Every row gives one point. Each copy is the shape, with its points in the same order, turned, moved and blurred by noise. Some copies are also mirrored. Which?

Shape (8 x 3):
[[-0.48,0.55,2.16],
[-1.84,-3.61,-1.58],
[0.42,1.35,-0.16],
[1.18,2.28,1.46],
[2.01,-0.53,0.61],
[-0.16,0.70,-0.02],
[-1.60,-2.01,-1.31],
[-2.24,-0.94,-0.01]]
Copy 1 (8 x 3):
[[1.16,0.82,0.46],
[-3.00,-2.41,2.58],
[0.68,-0.99,-1.41],
[2.42,0.05,-1.56],
[1.89,-2.00,0.42],
[0.11,-0.66,-0.58],
[-2.23,-1.55,1.32],
[-1.81,0.12,1.06]]
Copy 1 is: only turned
Copy 2 (8 x 3):
[[-1.93,0.42,-1.12],
[-0.21,-2.11,3.55],
[0.91,0.51,-1.07],
[-0.09,1.12,-2.81],
[0.19,-1.83,-1.67],
[0.25,0.45,-0.41],
[0.11,-0.92,2.55],
[-0.88,0.12,1.74]]
Copy 2 is: mirrored
Copy 3 (8 x 3):
[[-2.66,-0.77,-0.36],
[2.09,-1.96,-3.40],
[-0.67,0.89,0.52],
[-2.33,0.45,1.83],
[-0.09,-1.47,1.32],
[-0.71,0.34,-0.20],
[1.07,-0.87,-2.62],
[-0.62,-0.65,-2.57]]
Copy 3 is: only turned

Shape (8 x 4):
[[0.35,0.12,-0.37,-1.53],
[1.24,0.95,1.23,-0.67],
[2.29,-1.02,1.77,0.67],
[-1.32,0.01,0.15,-0.23],
[-0.47,-2.39,0.41,3.45],
[-0.81,0.45,-0.81,0.56],
[-0.48,1.38,2.98,3.26],
[2.23,0.84,-0.61,-1.39]]
Copy 1 (8 x 4):
[[-0.06,-0.10,-1.50,0.47],
[0.80,1.43,-0.81,-0.73],
[1.54,2.14,1.14,0.81],
[-1.48,-0.32,-0.07,-0.28],
[-2.05,1.62,3.37,1.79],
[-2.12,0.64,-0.48,0.27],
[-1.35,3.05,2.60,-2.42],
[0.79,1.57,-2.42,0.82]]
Copy 1 is: only turned
Copy 2 (8 x 4):
[[0.06,-0.48,-1.36,0.34],
[-0.06,-0.78,-0.94,-1.74],
[1.65,-2.38,0.17,-1.87],
[-0.33,0.49,0.62,0.40],
[1.20,-2.23,3.87,0.35],
[-1.09,-0.66,0.79,0.78],
[-0.91,-0.71,3.28,-3.20],
[-0.45,-1.89,-2.36,-0.45]]
Copy 2 is: mirrored
Copy 3 (8 x 4):
[[-0.91,-0.39,-0.79,-1.30],
[0.72,0.53,0.68,-1.63],
[1.08,-0.78,2.71,-1.04],
[-0.66,1.00,-0.42,0.37],
[0.49,-0.95,2.06,3.16],
[0.06,-0.10,-1.07,0.84],
[2.67,2.62,2.17,1.66],
[0.55,-1.05,-0.65,-2.47]]
Copy 3 is: only turned
Copy 4 (8 x 4):
[[0.47,0.43,-0.64,-0.88],
[1.87,-1.55,-0.49,0.07],
[2.24,-1.09,2.04,0.44],
[-1.14,-0.87,0.03,0.88],
[-0.30,-0.80,4.08,2.33],
[-0.80,-0.25,0.16,1.70],
[1.03,-3.77,1.48,3.20],
[2.45,0.53,-1.08,0.15]]
Copy 4 is: mirrored

Shape (12 x 6):
[[0.23,-1.68,-0.12,1.75,-0.47,0.98],
[1.03,-0.45,-2.31,0.47,-0.24,0.46],
[-2.67,2.67,3.32,1.57,1.18,-2.04],
[1.79,-0.78,-1.14,1.23,-2.12,-0.01],
[-0.16,0.11,-1.58,-0.31,-2.65,-0.11],
[-1.83,0.21,1.28,-0.63,1.12,-1.03],
[-1.31,0.09,-1.07,1.83,0.49,-0.82],
[3.08,-1.02,-1.34,1.31,-0.59,1.68],
[-0.73,3.69,1.68,0.03,-2.44,-3.25],
[-0.56,-2.30,-0.57,1.23,-0.31,1.27],
[0.99,-0.65,0.10,0.75,0.34,1.25],
[2.57,-1.17,-0.69,0.66,-1.49,-1.81]]
Copy 1 (12 x 6):
[[0.10,-2.05,0.92,1.26,1.40,0.67],
[-0.18,-1.35,-0.91,0.79,-0.78,1.28],
[1.37,3.15,-0.86,0.31,5.22,-1.23],
[-0.39,-1.25,0.61,1.98,-1.06,-0.41],
[0.99,0.04,0.75,0.05,-1.52,-0.09],
[0.00,0.91,-0.52,-1.62,3.07,-0.08],
[1.61,-0.76,-1.50,0.53,1.73,0.08],
[-1.66,-1.92,0.33,2.68,-0.69,1.63],
[1.04,4.44,-0.27,0.66,0.91,-2.79],
[0.43,-2.67,0.91,0.28,1.41,1.01],
[-0.97,-0.95,0.38,1.17,1.36,1.51],
[-1.75,-1.12,-0.29,1.54,-0.81,-1.66]]
Copy 1 is: mirrored
Copy 2 (12 x 6):
[[-0.76,-1.66,0.20,0.35,-1.15,-1.78],
[0.19,-1.24,-2.45,-0.06,-1.28,-0.60],
[1.08,4.24,2.64,1.70,0.86,-0.67],
[0.39,-1.07,-1.93,-0.76,-0.60,-2.84],
[-1.13,0.47,-2.86,-0.86,-0.20,-1.90],
[-0.41,1.72,1.26,-0.17,0.28,0.88],
[-0.05,-0.07,-0.59,1.95,0.60,-0.36],
[0.86,-2.37,-1.57,-0.55,-2.65,-1.96],
[1.46,4.92,-1.02,-0.61,1.72,-2.53],
[-1.60,-1.78,0.04,0.22,-0.99,-1.23],
[0.33,-0.80,-0.02,-0.33,-2.18,-1.02],
[1.77,-1.45,-1.54,-1.76,0.64,-2.17]]
Copy 2 is: only turned

Shape (10 x 6):
[[-1.30,0.87,-2.02,-1.27,-0.79,-3.92],
[-0.24,1.28,1.85,-1.40,-0.11,0.35],
[1.45,-0.38,-0.48,-2.17,-0.38,-1.46],
[1.59,-0.72,-0.33,1.64,-0.43,-0.06],
[-2.58,-0.05,0.09,0.22,-1.41,-0.32],
[0.69,3.00,0.16,-0.39,0.15,-1.08],
[3.31,-0.99,0.41,0.14,-2.13,3.61],
[-0.92,1.01,0.83,-0.44,0.65,-0.58],
[-1.06,2.42,0.66,2.34,0.43,0.01],
[-2.61,-0.47,-2.20,2.28,0.17,1.58]]
Copy 1 (10 x 6):
[[2.84,-0.77,-0.37,-2.50,2.39,-1.88],
[0.29,-0.89,0.61,1.18,2.12,1.99],
[-1.05,-0.96,-0.35,-1.71,1.96,-0.12],
[-0.69,-0.55,-0.53,0.17,-1.67,-0.16],
[2.42,-1.60,2.04,-0.05,0.12,0.37],
[1.00,0.49,-1.18,1.32,2.18,-0.01],
[-4.19,-0.88,1.73,2.08,-1.19,0.03],
[1.42,-0.23,0.01,0.12,1.23,1.57],
[2.69,0.60,-0.55,2.26,-0.46,0.88],
[2.42,1.37,2.59,-0.26,-2.48,0.28]]
Copy 1 is: mirrored
Copy 2 (10 x 6):
[[-2.06,2.12,-3.31,-0.44,1.35,-0.61],
[0.17,1.38,1.52,2.28,0.04,0.57],
[-1.23,-0.10,-1.07,0.75,0.94,2.00],
[1.27,-0.46,0.74,-1.53,1.59,0.05],
[-1.26,1.53,0.46,0.25,1.40,-2.43],
[1.43,1.81,-0.98,1.59,1.00,0.38],
[1.63,-3.80,2.61,1.40,2.26,0.50],
[0.14,2.14,0.03,1.13,0.02,-0.16],
[2.57,2.55,0.06,0.08,0.67,-1.94],
[0.56,0.01,0.34,-2.04,-0.68,-4.13]]
Copy 2 is: mirrored
